Each row is a point. The points of each table are mixes of a few directions, plus a little noise. Count the directions of each table, and those that both share. Where both have some left over, give the other angles between the two spaces (their principal angles), to ten degrees, smallest first.
In the rows, 100 means zero.

First (7 x 2)
95	82
116	163
97	90
87	52
110	137
86	50
107	125
Second (7 x 2)
100	100
5	126
133	92
118	96
121	95
114	96
111	97
Directions: first 1, second 1, shared 0; angles 90

First (6 x 4)
39	65	159	126
115	100	96	120
152	119	62	108
128	122	66	68
60	81	132	101
106	110	86	74
Second (6 x 4)
155	107	101	110
125	101	100	107
128	132	100	81
13	110	98	65
93	39	100	150
86	111	100	85
Directions: first 2, second 2, shared 0; angles 30, 40

First (9 x 9)
89	108	99	95	91	106	121	88	120
124	72	106	100	111	86	59	117	59
107	108	132	91	112	76	110	106	80
116	49	100	80	81	99	75	89	88
84	96	73	100	76	128	112	80	140
48	141	18	137	73	173	130	77	195
109	93	142	74	101	71	116	94	82
103	106	129	86	104	80	117	98	91
118	126	102	137	151	82	58	151	45
Second (9 x 9)
93	78	99	78	71	108	118	72	126
86	79	59	100	68	136	98	78	141
140	56	167	61	111	43	82	108	31
115	102	61	145	131	113	36	142	65
102	145	112	125	139	84	99	132	75
91	123	64	134	114	122	83	117	108
83	91	111	67	64	105	147	60	143
96	134	138	94	116	75	132	104	92
94	92	87	96	85	112	105	87	119
Directions: first 3, second 3, shared 3

First (9 x 14)
95	85	97	92	68	128	114	120	114	90	84	91	113	91
87	102	115	85	148	81	98	98	91	75	116	117	112	89
74	90	124	19	53	47	139	71	139	79	111	97	171	80
128	122	111	129	116	68	81	67	99	135	114	86	65	129
91	96	134	75	130	83	111	99	116	68	112	99	123	90
117	102	46	160	75	156	76	124	65	140	75	103	49	115
106	118	117	100	141	55	88	69	94	106	124	106	92	110
124	110	139	122	139	88	90	90	117	100	111	78	76	119
78	74	17	118	30	195	104	162	64	105	53	123	98	77
Second (11 x 14)
125	110	63	149	85	123	82	96	66	148	92	95	63	128
104	101	101	104	101	98	97	98	103	103	100	98	94	104
79	91	88	69	143	83	121	85	46	81	127	128	161	95
73	84	135	54	71	111	116	134	173	46	78	96	116	59
104	112	141	86	141	52	97	72	118	90	123	95	103	105
72	80	95	63	95	112	121	119	97	65	96	116	144	73
127	109	87	149	43	137	77	120	134	136	64	75	31	114
86	100	135	62	142	60	111	83	109	68	124	107	134	89
137	118	50	167	113	106	76	71	24	172	112	99	64	149
112	115	124	103	135	62	93	73	100	106	120	96	94	115
83	80	82	93	33	158	108	149	133	83	58	97	96	72
Directions: first 4, second 3, shared 2; angles 40

First (9 x 20)
88	89	92	96	108	95	100	119	109	104	105	107	113	101	100	100	92	96	104	99
85	67	106	98	100	108	105	140	118	118	127	69	95	96	89	82	91	89	107	105
102	89	112	103	92	110	103	109	103	109	113	73	84	97	93	88	102	97	101	105
60	100	41	81	145	56	89	127	117	86	78	195	183	112	121	135	71	99	106	84
133	123	129	112	75	119	103	57	78	95	93	68	57	96	97	93	123	108	92	105
128	113	129	111	76	120	104	69	84	100	101	62	58	95	94	88	119	105	94	106
93	107	84	96	111	87	96	97	100	92	88	130	121	104	108	113	95	103	100	95
102	106	98	100	101	98	99	93	97	97	95	107	103	101	103	104	101	102	99	99
110	105	110	104	92	107	101	89	94	100	100	87	86	98	98	96	107	102	98	102
Second (8 x 20)
100	108	73	94	102	102	85	102	104	99	109	108	106	102	115	110	100	114	106	95
97	108	134	107	112	102	115	79	84	106	84	114	110	101	96	97	114	74	99	105
74	78	156	108	134	96	134	104	92	121	84	124	137	94	81	95	97	35	102	111
96	82	85	102	107	140	81	119	107	142	143	80	111	80	109	111	97	76	120	104
125	110	48	95	68	79	87	95	113	59	84	100	73	98	103	116	68	152	82	89
86	92	101	93	98	57	119	121	115	67	73	115	99	116	85	87	83	116	86	96
101	113	95	95	95	99	91	98	99	95	106	93	90	113	107	91	117	121	103	95
119	111	111	106	83	126	92	82	90	109	115	67	71	95	104	93	121	107	103	104
Directions: first 2, second 5, shared 2

First (9 x 32)
96	95	101	93	104	94	98	107	94	90	108	97	89	104	102	104	100	96	105	109	95	108	108	97	119	95	96	95	99	110	106	95
101	90	97	95	105	94	100	106	90	88	103	97	94	100	101	109	95	93	96	109	93	111	104	100	115	86	99	97	101	105	107	94
108	91	95	103	101	98	102	99	94	97	92	99	106	95	99	107	93	94	87	98	97	105	94	104	93	86	107	102	102	93	102	97
112	81	91	99	105	92	103	103	85	87	92	97	105	94	100	116	89	88	79	103	90	115	95	104	101	73	110	100	104	95	105	92
85	108	109	89	102	100	95	108	103	95	118	98	80	111	104	94	109	104	122	110	101	100	115	91	126	113	86	94	95	118	105	99
107	83	94	96	105	91	101	105	86	86	98	96	99	98	101	115	91	88	87	107	90	115	100	101	110	77	104	98	103	100	107	92
114	81	91	100	104	93	104	102	86	90	91	98	107	93	100	115	88	88	79	102	90	114	94	104	99	75	110	101	104	93	105	92
88	175	118	140	68	144	101	59	169	180	83	120	142	97	91	38	130	153	130	44	148	25	75	104	5	195	98	119	94	69	55	142
89	96	104	87	105	95	96	110	94	87	116	96	80	108	103	103	103	96	113	115	95	109	115	93	132	99	90	93	97	118	110	95
Second (10 x 32)
107	95	98	108	91	106	101	91	104	109	98	92	110	95	96	102	89	95	88	107	103	94	99	98	93	104	95	98	101	104	95	100
70	150	118	84	99	110	93	116	112	116	119	120	79	118	120	62	143	134	145	81	111	80	114	89	101	149	95	105	93	103	100	110
97	82	106	117	106	93	99	74	129	82	94	86	96	102	58	118	85	88	127	108	110	106	94	117	121	86	84	91	93	109	87	109
88	134	110	109	99	109	100	92	126	117	91	119	106	104	97	76	125	127	130	67	116	80	88	109	69	128	108	112	96	78	85	118
114	81	94	115	91	103	102	83	105	104	94	85	115	91	85	112	76	85	80	113	102	98	94	102	95	91	94	95	102	104	94	99
79	132	113	90	94	111	94	108	111	117	118	107	86	112	112	73	124	121	128	96	110	81	113	88	105	141	88	100	94	111	99	107
83	135	112	98	86	118	95	100	115	128	116	104	96	108	111	69	118	120	120	97	114	72	111	85	92	150	86	100	96	111	93	109
124	55	81	94	117	78	107	112	64	64	85	95	103	88	102	138	77	71	60	110	75	139	92	110	113	35	121	100	109	89	116	81
118	74	85	94	106	90	104	112	70	85	92	98	106	91	111	120	85	83	64	108	82	121	97	101	101	64	115	101	108	93	112	85
121	63	83	91	109	84	105	113	64	76	93	93	103	90	109	129	79	75	59	115	78	129	98	101	111	52	115	99	108	97	116	81
Directions: first 2, second 4, shared 2

First (11 x 32)
113	62	108	77	109	120	107	141	129	112	159	101	81	90	114	111	134	103	117	87	84	136	83	80	59	79	71	65	148	138	89	46
87	85	96	111	107	89	84	76	112	111	77	105	111	92	100	88	109	100	92	100	92	92	108	109	108	85	99	98	90	101	95	102
79	104	109	105	94	108	112	80	95	86	64	113	98	105	83	95	91	106	75	106	87	83	108	126	119	88	98	104	76	95	111	122
86	100	109	110	91	106	99	83	93	92	59	108	103	114	90	87	104	98	78	106	86	78	110	125	120	95	96	111	84	91	104	117
111	118	95	115	96	88	81	91	83	101	82	90	114	111	105	91	95	87	103	103	113	85	107	99	118	124	117	125	94	81	95	115
118	104	91	104	85	96	104	126	90	102	108	82	101	125	107	103	107	93	108	109	111	95	97	87	88	128	95	105	122	88	104	98
78	99	83	116	109	75	90	58	108	109	67	107	116	83	93	92	83	107	91	108	105	87	111	108	116	88	112	98	69	89	105	122
116	101	75	79	104	90	131	138	113	108	174	86	85	80	108	134	77	117	132	102	125	140	79	55	51	110	96	66	129	112	114	79
134	143	114	71	100	121	119	144	71	78	161	92	79	101	102	129	75	95	126	86	120	126	82	77	91	130	116	115	113	102	102	97
93	83	111	105	116	100	68	78	113	111	84	110	111	88	108	80	122	92	96	88	85	98	108	111	116	77	104	104	95	112	77	88
87	100	109	109	91	106	102	86	93	91	63	107	102	113	90	89	103	99	80	106	87	78	109	122	117	96	97	110	85	91	105	116
Second (11 x 32)
114	68	80	89	117	61	62	97	153	116	90	90	134	84	130	88	143	115	141	97	102	104	121	49	104	107	122	136	72	98	103	132
105	96	108	113	95	119	95	108	96	93	95	98	95	108	99	101	114	96	96	90	87	100	100	102	103	96	98	100	113	106	81	90
83	93	77	103	94	75	138	98	122	99	92	103	86	86	102	126	66	136	96	109	116	113	110	76	87	99	90	74	99	102	111	91
85	107	85	107	98	100	126	95	94	98	113	102	92	89	83	117	71	111	94	107	106	106	90	102	83	91	97	70	100	101	112	103
78	72	72	125	88	83	113	87	117	115	73	94	105	102	95	99	99	113	84	117	99	90	106	102	83	87	80	66	110	97	105	93
107	114	116	101	90	97	99	101	87	90	72	105	92	119	111	96	93	95	88	97	107	89	114	105	126	120	100	125	104	92	89	90
91	118	134	64	127	126	58	79	42	135	179	108	131	98	62	50	115	23	87	121	84	74	45	195	76	75	96	88	90	89	151	129
107	126	105	118	95	121	96	98	69	85	94	94	99	110	87	102	90	89	96	92	97	92	96	111	112	108	118	111	95	92	87	115
116	100	116	85	103	101	95	115	111	91	100	103	91	102	121	104	110	107	112	86	102	111	110	79	113	110	104	125	103	108	87	87
105	90	89	107	100	102	106	109	119	93	100	96	96	93	105	116	104	118	111	91	97	114	106	73	93	96	105	95	101	111	87	97
108	112	122	91	93	112	110	112	89	87	95	109	79	110	109	105	93	99	91	90	101	105	105	104	114	110	93	112	113	107	86	74
Directions: first 5, second 6, shared 3; angles 50, 80
